Each row is a point. The window is the flat piece filled in between its corners: a triangle in 3 columns, a solid with four corners in 4, and so on. A path goes straight from each point to the next, and from the last back to the first. List the points from which the path goes on through the window.

Window, 3 rows:
[[ 14 -54  -5]
 [-74  37  -5]
 [ 20 -20  12]]
Path:
(1): [ 29  21 -25]
(2): [  3 -30  23]
(3): [-84  11  16]
(4): [-32  12 -60]
(5): [ 22   9 -16]
(6): [  0 -53  44]
(7): [-22 -55  38]
(8): [ 29 -32 -16]
(9): [-11 -16 -39]
(10): [-33 -19   9]
(11): [ -4 -65  26]
(12): [ 30  -7 -41]
Through the window after points: 1, 5, 7, 11

Window:
[[  12   28 -121   10  -55   26]
 [ -37   51    2  -36  -13    4]
 [  38  -12   41   42    1   16]
 [  -8  -27   14  -15  -37    2]
 [ -28   18    9   11    4   65]
 [  10  -22   67  -36   37   17]]
Path:
(1): [ 33  37 -20 -30 -82  36]
(2): [  0  -4 -44   3 -18  -1]
(3): [-15   4  -4  23   8  30]
(4): [  4  16  16  -7 -26  57]
(5): [ 52   2  44 -61 -31  27]
(6): [-37   4  16   2  32   7]
(7): [-36 -11 -23  27  18 -12]
(8): [ -7  35   9 -49 -48  21]
(9): [ 20  31  15 -31 -38  39]
(10): [-46  12 -26   4  -2  12]
(11): [ -6  -3  17 -11  28   8]
(12): [ 15  -4  58 -22   1  23]
Through the window after points: 3, 5, 7, 9, 11

Window (9 x 9):
[[ -36   -1    3  -57   71   -4   18   -7  -31]
 [  13   44  -13   47 -103   -9   31   31   22]
 [  28  -18   30   -7   42   37  -31   11   -3]
 [  62   29  -78   21    2   55   13   55   -5]
 [ -51  -50  -15  -40   26    1  -55  -42  -14]
 [  75   14  -36   -1  -78   35   72    6    7]
 [  -2   46   -5  -23   10   26  -20  -48  -17]
 [  80   30  -36   29  -63  -44   13    9   -1]
 [ -39  -35    0   15   87   15   -9  -63  -19]]
Path:
(1): [ -2  21 -25 -19 -10  13  27   3  75]
(2): [ 34   8 -19   3   3  34  -2  -8  28]
(3): [ 31   1   0  25 -14  30 -40  27 -68]
(4): [ 30   3 -35  14  -6  17   5  15 -39]
(5): [ 39  19 -48  10   7  23   6  12  18]
(6): [  1 -22 -20 -62  69 -15 -17  -6  67]
(7): [  9 -12  -9 -12  36  29 -16 -17 -40]
(8): [ 12 -23  -7   9  27  44 -40 -22 -92]
(9): [ -4  -5  -7 -22  55  17  -7 -31  10]
(10): [ 12   6 -46  -7  11  -9  30 -10  71]
(11): [ 14   7   1  30 -24  41 -33  -1 -54]
(12): [  3  12  -6   3  -7  26   2  -5 -43]
Through the window after points: 4

Window (12 x 12):
[[ -15  -52   -3  -22  -19  -43  -22   49  -20   64  -17  -25]
 [  96   27   81   19    2  -58  -28  -36   19   -9  -19   27]
 [   2    1   -7   20  -43    7  -42  -37   27  -73  -11  -32]
 [ -25   26   64  -82   -6  -13  -20   51  -36    5  -50    2]
 [  -3   99  -30   -2  -12  -16  -24    7    1   34   -2  -11]
 [  24  -34   41  -52   -6  -38 -102  -56  112  -15  -21  -16]
 [ -48  -20   53   37  -24  -12   22   75   14   15   17   -2]
 [ -16  -25   27    0  -26    9   -2   -7    6   51   -4    8]
 [ -40   37   12   29   33   22   -6   23  -16    3    4  -30]
 [   9    1    7  -20   26   54   43   27   61    5  -11  -25]
 [ -46   31    8  -34   24  -22  -13   -8   79   17  -77  -25]
 [  44   14  -13  -29   16  -40   15  -40    2    5   30   26]]
Path:
(1): [-16  16  19 -26 -31 -34  21 -56  35  14  29 -64]
(2): [-34  16  29 -43 -20 -10  34 -22 -13  21  15 -65]
(3): [-22  -5  -5   5   6   3 -40  55  33   8 -37  21]
(4): [ 11  10   7   5  -4  -5 -51  -9  31  17 -12  70]
(5): [ 46  21  36 -21   7 -49   6 -27  15  -6  -2 -30]
(6): [  7  -1  79 -53 -46 -32  24 -21  14  -5 -29 -71]
(7): [ 32  31  16  10  17 -20 -43   5   5   8 -11  46]
(8): [ 25  20 -25  25  15  -5 -46  15  25   8 -21  30]
Through the window after points: 4, 6
